Rows are points. Each copy is the shape, with its points in the same order, turned, moved and blurred by noise. Some copies are also mirrored. Which?

Shape (7 x 3):
[[-0.90 -0.12 -0.22]
 [ 0.09  0.15  0.50]
 [-0.02 -0.39  0.15]
 [ 0.27  0.31  0.04]
 [-0.46  0.04  0.30]
 [ 0.72  0.26 -0.30]
 [ 0.06  0.39 -0.17]]
Copy 1 (7 x 3):
[[-0.80 -0.33  0.50]
 [ 0.30 -0.33 -0.19]
 [-0.30 -0.01 -0.29]
 [ 0.29  0.12  0.13]
 [-0.20 -0.45  0.12]
 [ 0.47  0.68 -0.02]
 [ 0.24  0.13  0.36]]
Copy 1 is: only turned
Copy 2:
[[-0.39 -0.70  0.32]
 [-0.17  0.51  0.03]
 [-0.39  0.00 -0.35]
 [ 0.34  0.29 -0.03]
 [-0.37 -0.03  0.29]
 [ 0.67  0.28 -0.40]
 [ 0.39  0.03  0.10]]
Copy 2 is: mirrored
Copy 3, 7 rows:
[[ 0.42  0.94  0.10]
 [ 0.52 -0.27  0.23]
 [ 0.04  0.09  0.45]
 [ 0.27 -0.28 -0.23]
 [ 0.48  0.37  0.35]
 [-0.18 -0.41 -0.60]
 [ 0.34  0.06 -0.44]]
Copy 3 is: only turned

Shape:
[[ 0.17  0.01  0.30 -0.25  0.48 -0.14]
 [ 0.34  0.38 -0.53 -0.25  0.23  0.17]
 [ 0.15 -0.05 -0.29  0.07  0.26  0.22]
 [-0.76 -0.29 -0.18 -0.05 -0.95 -1.26]
 [ 0.09  0.55 -0.38  0.50  0.20  0.21]
 [-0.39 -0.10  0.00 -0.21 -0.28  0.28]
 [ 0.37 -0.34 -0.22  0.02  0.30 -0.34]
 [ 0.07 -0.15  0.07 -0.27 -0.10  0.21]
 [-0.56  0.11 -0.35  0.01  0.34  0.16]]
Copy 1 (9 x 6):
[[ 0.14 -0.07  0.24 -0.29 -0.09  0.52]
 [ 0.55  0.30 -0.17 -0.01  0.54  0.29]
 [ 0.02  0.05 -0.06  0.09  0.51  0.36]
 [ 0.04 -0.50  0.68  0.69 -0.30 -1.25]
 [ 0.35 -0.20 -0.58  0.40  0.46  0.42]
 [-0.28 -0.10 -0.18 -0.25  0.25 -0.32]
 [ 0.05  0.10  0.50  0.28  0.22  0.43]
 [-0.19  0.20 -0.01 -0.19  0.14  0.02]
 [ 0.11 -0.55 -0.11 -0.15  0.64  0.04]]
Copy 1 is: mirrored
Copy 2 (9 x 6):
[[ 0.16 -0.10  0.32 -0.09  0.25  0.51]
 [ 0.45  0.59  0.30  0.26 -0.20  0.09]
 [ 0.51  0.13  0.07 -0.06 -0.13 -0.03]
 [-1.04 -0.97  0.56  0.36 -0.58 -0.69]
 [ 0.35  0.48 -0.17  0.19  0.24 -0.42]
 [-0.20  0.00 -0.14 -0.29 -0.52  0.05]
 [ 0.52 -0.30  0.57  0.04  0.00 -0.01]
 [ 0.08  0.05  0.22 -0.35 -0.30  0.20]
 [ 0.18 -0.05 -0.43  0.30 -0.24  0.06]]
Copy 2 is: mirrored

Shape (12 x 8):
[[-0.03 -0.24 -0.15 -0.61 -0.08 -0.08 -0.37  0.35]
 [-0.46 -0.38 -0.09  0.62  0.39  0.12  0.36  0.43]
 [ 0.41 -0.54 -0.34 -0.09  0.50  0.03 -0.25 -0.02]
 [-0.37  0.09 -0.30 -0.40 -0.20  0.17 -0.36  0.51]
 [-0.50  0.31 -0.30 -0.45  0.35 -0.62 -0.42 -0.67]
 [ 0.08 -0.38 -0.02  0.57 -0.27 -0.50 -0.29 -0.66]
 [ 0.28 -0.36  0.26 -0.03  0.33 -0.44 -0.40  0.25]
 [-0.40  0.47  0.19  0.28  0.04  0.00 -0.17  0.10]
 [ 0.11  0.19  0.66  0.55 -0.43 -0.25  0.37  0.07]
 [-0.35 -0.29  0.87 -0.34  0.00 -0.08 -0.56  0.16]
 [ 0.14  0.25 -0.31 -0.12  0.52 -0.02  0.22 -0.16]
 [ 0.38 -0.32  0.58 -0.24  0.35 -0.23 -0.22  0.27]]
Copy 1, 12 rows:
[[-0.18  0.66 -0.26 -0.13  0.12  0.02 -0.47 -0.03]
 [-0.02  0.20  0.80  0.16  0.55  0.60  0.02 -0.55]
 [ 0.05  0.55 -0.16 -0.57  0.17  0.49  0.28 -0.12]
 [ 0.04  0.66  0.00  0.19 -0.20 -0.06 -0.63 -0.28]
 [-0.15  0.75 -0.36  0.04  0.54 -0.94  0.43 -0.56]
 [ 0.34 -0.36  0.04 -0.58  0.56 -0.40  0.38 -0.18]
 [-0.13  0.59  0.17 -0.45  0.57  0.00 -0.06  0.33]
 [-0.05  0.42  0.66  0.41  0.04 -0.41  0.18 -0.24]
 [ 0.03 -0.45  0.62  0.42  0.34 -0.17  0.21  0.45]
 [-0.84  0.23  0.26 -0.20  0.22 -0.43 -0.36  0.23]
 [ 0.08  0.62 -0.09  0.26  0.10  0.18  0.60 -0.21]
 [-0.41  0.47  0.20 -0.30  0.47  0.05  0.08  0.64]]
Copy 1 is: only turned
Copy 2, 12 rows:
[[ 0.10  0.33 -0.39 -0.50  0.10 -0.12 -0.25  0.21]
 [-0.45  0.11  0.34  0.13 -0.44  0.47  0.33  0.22]
 [ 0.27  0.22  0.20 -0.79  0.03  0.30  0.11 -0.32]
 [-0.27  0.34 -0.41 -0.09  0.25  0.01 -0.36  0.38]
 [ 0.22 -0.85 -0.77 -0.35  0.38  0.36 -0.30 -0.11]
 [ 0.04 -0.91  0.53 -0.61 -0.16 -0.16 -0.21  0.14]
 [ 0.57  0.00  0.11 -0.46 -0.28  0.21 -0.16  0.22]
 [-0.11 -0.26  0.01  0.42 -0.03  0.13 -0.41  0.09]
 [ 0.14 -0.47  0.53  0.54 -0.32 -0.51 -0.05  0.30]
 [ 0.31  0.01 -0.44 -0.10 -0.83 -0.32 -0.55  0.12]
 [ 0.19 -0.10  0.06 -0.02  0.42  0.25  0.19 -0.38]
 [ 0.70  0.28  0.08 -0.25 -0.48 -0.08 -0.09  0.04]]
Copy 2 is: mirrored
Copy 3:
[[ 0.04  0.56 -0.24  0.08 -0.12  0.06 -0.38  0.08]
 [-0.35 -0.15 -0.55 -0.41  0.33 -0.72  0.37 -0.13]
 [-0.34  0.37 -0.06 -0.44 -0.31 -0.37 -0.51 -0.45]
 [ 0.08  0.68 -0.16  0.27  0.23 -0.04  0.05  0.15]
 [-0.51  0.03  0.19  0.19  0.74  0.37 -0.90 -0.21]
 [-0.27 -0.61 -0.11 -0.06 -0.10  0.34 -0.16 -0.90]
 [ 0.23  0.09 -0.36 -0.57 -0.06  0.07 -0.51 -0.26]
 [ 0.07 -0.09  0.12 -0.17  0.64  0.04  0.22 -0.03]
 [ 0.12 -0.67 -0.07 -0.47 -0.01  0.38  0.55  0.13]
 [ 0.79 -0.24 -0.22  0.07  0.08 -0.10 -0.50  0.20]
 [-0.66  0.19  0.34 -0.50  0.23 -0.11 -0.25  0.05]
 [ 0.34 -0.03 -0.18 -0.66 -0.24 -0.05 -0.53  0.11]]
Copy 3 is: mirrored
Copy 4:
[[ 0.14  0.07  0.35 -0.41  0.05  0.33  0.15 -0.65]
 [ 0.19  0.03 -0.61  0.11  0.40 -0.20  0.73  0.24]
 [ 0.52 -0.21  0.25 -0.51  0.03  0.05  0.10  0.31]
 [ 0.06  0.49 -0.12 -0.31  0.20  0.44  0.29 -0.71]
 [-0.13  0.25  0.48 -0.19  0.80 -0.23 -0.83 -0.16]
 [ 0.39 -0.39 -0.01  0.49  0.63  0.35 -0.51  0.24]
 [ 0.15 -0.02  0.59  0.15 -0.04  0.11  0.24  0.16]
 [-0.28  0.53 -0.30  0.40  0.12 -0.01 -0.05 -0.17]
 [-0.15 -0.37 -0.35  1.13 -0.11  0.07  0.03 -0.25]
 [-0.86  0.11  0.47  0.17  0.01  0.65  0.31 -0.06]
 [ 0.22 -0.02 -0.15 -0.15 -0.03 -0.58 -0.27 -0.19]
 [-0.20 -0.16  0.49 -0.01 -0.30  0.14  0.30  0.11]]
Copy 4 is: mirrored

Shape (13 x 9):
[[-0.14  0.10  0.10  0.51 -0.21 -0.18  0.17  0.16  0.06]
 [-0.15 -0.46 -0.35 -0.40  0.59 -0.13  0.37 -0.34  0.04]
 [-0.37 -0.33 -0.64 -0.27  0.11  0.35 -0.38 -0.33  0.18]
 [ 0.09 -0.48  0.07  0.11 -0.24 -0.10 -0.18 -1.07  0.26]
 [ 0.10 -0.49 -0.89  0.13  0.02 -0.54 -0.42 -0.28 -0.15]
 [-0.11  0.18 -0.14 -0.62 -0.23 -0.16  0.03  0.46  0.42]
 [ 0.66 -0.23 -0.07 -0.19 -0.14 -0.17  0.83  0.15 -0.25]
 [-0.41 -0.23  0.03 -0.26 -0.29  0.42 -0.44 -0.33  0.01]
 [-0.06 -0.31  0.45 -0.90  0.03  0.33  0.39  0.07 -0.20]
 [-0.43 -0.83 -0.25 -0.68  0.24 -0.14 -0.33  0.25  0.82]
 [ 0.15  0.14  0.44  0.02  0.44 -0.18  0.17  0.11  0.10]
 [ 0.48  0.51 -0.36 -0.10  0.14  0.33  0.02 -0.20  0.27]
 [ 0.31 -0.48 -0.29  0.41  0.26 -0.20 -0.33  0.23  0.50]]
Copy 1, 13 rows:
[[-0.25  0.68  0.11  0.03  0.20 -0.08  0.17 -0.07  0.21]
 [-0.64 -0.40 -0.07 -0.32 -0.42 -0.47  0.22  0.04 -0.18]
 [-0.01 -0.74  0.48  0.18 -0.25 -0.39  0.19 -0.18  0.15]
 [-0.37 -0.20  0.91 -0.59 -0.40  0.44  0.09 -0.21  0.23]
 [-0.51 -0.62  0.25 -0.29  0.33 -0.13  0.41 -0.38  0.78]
 [ 0.25 -0.13 -0.11 -0.01  0.34 -0.23  0.32  0.61 -0.09]
 [-0.45  0.26 -0.52 -0.53 -0.13 -0.15 -0.37  0.54  0.49]
 [ 0.03 -0.39  0.55  0.40 -0.24  0.17  0.01  0.07  0.00]
 [-0.31 -0.18 -0.20  0.12 -0.32  0.04 -0.42  0.72 -0.46]
 [-0.36 -0.68  0.59  0.01  0.43 -0.76  0.24  0.41 -0.44]
 [-0.22  0.49 -0.14 -0.28  0.17  0.02 -0.10 -0.16 -0.46]
 [ 0.55 -0.07 -0.15 -0.49 -0.21 -0.15 -0.06 -0.15  0.07]
 [-0.25 -0.01  0.54 -0.45  0.68 -0.55 -0.08 -0.29  0.29]]
Copy 1 is: only turned
Copy 2:
[[-0.31 -0.34  0.49  0.00  0.09  0.07  0.25 -0.26 -0.10]
 [-0.30  0.24 -0.61  0.57 -0.43  0.19  0.02  0.20  0.18]
 [ 0.30  0.33 -0.22  0.29  0.18  0.55  0.23  0.61  0.07]
 [-0.40  0.47 -0.04 -0.06  0.01  0.38 -0.34  0.45 -0.73]
 [ 0.15  0.23  0.04  0.77 -0.05 -0.16  0.41  0.70 -0.55]
 [ 0.46 -0.18 -0.47 -0.07  0.15  0.13  0.47 -0.44 -0.03]
 [-0.39  0.55  0.01  0.01 -0.53 -0.51  0.44 -0.55  0.02]
 [ 0.03  0.31 -0.23 -0.14  0.71  0.38  0.06  0.31  0.01]
 [-0.26  0.55 -0.76 -0.18  0.29 -0.16  0.00 -0.56  0.42]
 [ 0.58  0.21 -0.70  0.81  0.35  0.67  0.02 -0.29 -0.13]
 [-0.15 -0.30 -0.05  0.00 -0.19 -0.24 -0.30 -0.35  0.18]
 [ 0.35  0.12  0.06 -0.54 -0.55  0.01  0.23  0.15  0.14]
 [ 0.39  0.03  0.42  0.63 -0.17  0.13 -0.12 -0.08 -0.24]]
Copy 2 is: only turned
Copy 3, 13 rows:
[[-0.15  0.00  0.08  0.49  0.12  0.27  0.06  0.29 -0.39]
 [-0.38  0.34  0.62 -0.57 -0.13 -0.21 -0.24 -0.09 -0.19]
 [-0.03  0.11  0.26 -0.12 -0.49 -0.09 -0.69 -0.33  0.40]
 [ 0.42 -0.46  0.64 -0.06 -0.38 -0.66 -0.32  0.28 -0.12]
 [-0.17  0.31  0.24  0.36 -0.32 -0.73 -0.55 -0.47 -0.37]
 [-0.63  0.34  0.07  0.16 -0.32  0.08  0.27  0.16  0.57]
 [-0.87 -0.13  0.64 -0.10  0.56 -0.30  0.48 -0.05 -0.28]
 [ 0.28 -0.22  0.29  0.04 -0.50  0.07 -0.11 -0.19  0.45]
 [-0.28  0.04  0.66 -0.61 -0.08  0.18  0.69 -0.22  0.37]
 [ 0.05  1.04  0.58 -0.10 -0.36 -0.11 -0.33  0.15  0.68]
 [-0.16  0.21 -0.04 -0.37  0.05  0.17  0.45  0.38 -0.33]
 [-0.55 -0.33 -0.38 -0.29  0.05 -0.33 -0.25  0.28  0.20]
 [ 0.13  0.53 -0.02  0.25  0.41 -0.48 -0.38  0.25 -0.03]]
Copy 3 is: mirrored

Shape (16 x 12):
[[ 0.00 -0.32  0.11 -0.37 -0.20 -0.12 -0.07  0.02  0.37 -0.49 -0.31 -0.49]
 [-0.13  0.23 -0.33  0.42 -0.10  0.14  0.00 -0.21 -0.18 -0.21  0.18 -0.31]
 [ 0.13 -0.58  0.30  0.81  0.35  0.00 -0.32 -0.48  0.03  0.29 -0.18 -0.24]
 [-0.02  0.58 -0.61  0.19 -0.12 -0.38 -0.54 -0.05 -0.05  0.29  0.51  0.38]
 [-0.66  0.43  0.26 -0.08 -0.06 -0.41 -0.29  0.17  0.25 -0.38 -0.54 -0.23]
 [-0.67 -0.56 -0.33 -0.12 -0.57  0.12 -0.71  0.20  0.03  0.12  0.33  0.11]
 [-0.01 -0.40  0.69  0.13  0.26  0.53 -0.11 -0.88  0.36  0.48  0.33  0.35]
 [-0.46 -0.27 -0.04  0.22  0.13 -0.16  0.28 -0.28  0.30  0.41 -0.44  0.07]
 [ 0.23  0.02  0.64 -0.17 -0.03 -0.47  0.56  0.36  0.15 -0.22  0.55  0.12]
 [-0.22  0.33 -0.16  0.65 -0.53  0.10  0.20  0.32 -0.51  0.65 -0.48  0.19]
 [ 0.05  0.14 -0.51  0.31  0.32  0.01  0.18  0.31 -0.25  0.60  0.47 -0.31]
 [ 0.04 -0.56  0.31  0.04  0.08  0.74 -0.28 -0.55  0.32  0.29 -0.36  0.54]
 [-0.25  0.04 -0.44  0.37  0.10 -0.19  0.24 -0.36 -0.87 -0.25 -0.13 -0.18]
 [ 0.18  0.08  0.59 -0.10  0.08 -0.39  0.11 -0.55  0.15  0.66  0.53 -0.05]
 [ 0.09  0.39  0.00  0.22 -0.01  0.54 -0.66 -0.03 -0.55  0.64 -0.42  0.69]
 [ 0.00 -0.06 -0.07  0.23 -0.32 -0.36  0.36 -0.39 -0.30  0.00  0.35 -0.09]]
Copy 1 (16 x 12):
[[ 0.21 -0.67  0.25  0.13 -0.09 -0.26 -0.08  0.72 -0.44  0.51  0.18  0.15]
 [ 0.61  0.02  0.25  0.17 -0.09  0.09  0.08  0.13  0.27  0.05 -0.03 -0.20]
 [ 0.06 -0.20 -0.37  0.15  0.14  0.42 -0.89 -0.03 -0.11  0.29 -0.39 -0.25]
 [ 0.26  0.51 -0.03  0.50 -0.23  0.28  0.52 -0.06  0.31 -0.08 -0.15  0.67]
 [ 0.26 -0.51 -0.02  0.58 -0.17  0.29  0.30  1.05 -0.29 -0.24  0.21  0.02]
 [ 0.32 -0.07 -0.52 -0.13  0.48 -0.17  0.14  0.41  0.38  0.17  0.56  0.66]
 [-0.36  0.30 -0.25 -0.72 -0.44  0.41 -0.95  0.20 -0.09  0.02 -0.03  0.09]
 [-0.05 -0.75 -0.17 -0.08 -0.19  0.22 -0.29  0.37  0.25 -0.25 -0.38  0.08]
 [-0.05 -0.23 -0.19  0.08 -0.98 -0.51  0.19 -0.07 -0.70 -0.04  0.21 -0.03]
 [ 0.19 -0.31 -0.30 -0.21  0.36  0.34  0.75 -0.08  0.15 -0.55 -0.53 -0.32]
 [-0.16  0.05 -0.06  0.38 -0.14 -0.18  0.27 -0.34  0.67  0.10 -0.23 -0.26]
 [-0.35 -0.17  0.08 -0.82  0.22  0.50 -0.68  0.22 -0.22 -0.03  0.06  0.33]
 [ 0.71 -0.11  0.33  0.36  0.18 -0.33 -0.16  0.08  0.20 -0.53 -0.45 -0.22]
 [-0.32  0.40 -0.44 -0.10 -0.84 -0.11 -0.25  0.28 -0.20  0.13 -0.46  0.04]
 [-0.39  0.42  0.11 -0.23  0.70  0.70  0.30  0.00 -0.10 -0.55 -0.26  0.09]
 [ 0.60 -0.05 -0.12 -0.03 -0.43 -0.40 -0.04  0.03 -0.01 -0.05 -0.43  0.01]]
Copy 1 is: only turned
Copy 2, 16 rows:
[[-0.43  0.44  0.58  0.17  0.37 -0.02  0.09 -0.35 -0.53 -0.30 -0.06 -0.15]
 [-0.13 -0.04 -0.35 -0.06 -0.08  0.15 -0.06 -0.59 -0.05 -0.50 -0.24 -0.30]
 [-0.22 -0.12  0.06 -0.56  0.03  0.32  0.33 -1.07 -0.03  0.05 -0.15  0.53]
 [ 0.44  0.26 -0.61 -0.48  0.19  0.36 -0.24  0.16  0.40  0.06 -0.31 -0.56]
 [-0.05  0.31  0.37  0.57  0.27  0.57  0.42 -0.06  0.04 -0.60 -0.28 -0.21]
 [ 0.55  0.36 -0.37  0.30  0.66 -0.27 -0.11 -0.46 -0.30  0.35 -0.59 -0.21]
 [-0.26  0.23 -0.16 -0.27 -0.10  0.42 -0.73 -0.73 -0.38  0.33 -0.40  0.90]
 [ 0.02 -0.38  0.04 -0.06  0.11  0.65  0.07 -0.33 -0.56  0.17  0.03  0.11]
 [-0.21  0.97 -0.23  0.08 -0.68 -0.03  0.02  0.22 -0.39 -0.14  0.40  0.12]
 [-0.17 -0.73 -0.67  0.29  0.09 -0.03  0.18 -0.02  0.29  0.10  0.31 -0.01]
 [ 0.29 -0.04 -0.84 -0.58  0.12  0.05 -0.11 -0.26 -0.17 -0.40  0.42 -0.13]
 [-0.22 -0.32  0.44  0.07  0.25  0.13 -0.70 -0.55 -0.20  0.44 -0.24  0.71]
 [-0.05 -0.53 -0.43 -0.32 -0.32 -0.04  0.21 -0.14 -0.28 -0.65 -0.50 -0.30]
 [-0.45  0.67 -0.46 -0.57 -0.10  0.57 -0.10 -0.01 -0.35  0.20 -0.08  0.55]
 [ 0.17 -0.60 -0.28 -0.07  0.39  0.03 -0.49 -0.03  0.81  0.06 -0.26  0.57]
 [-0.36  0.14 -0.55 -0.29 -0.38  0.15  0.09 -0.18 -0.36 -0.02 -0.23 -0.21]]
Copy 2 is: mirrored
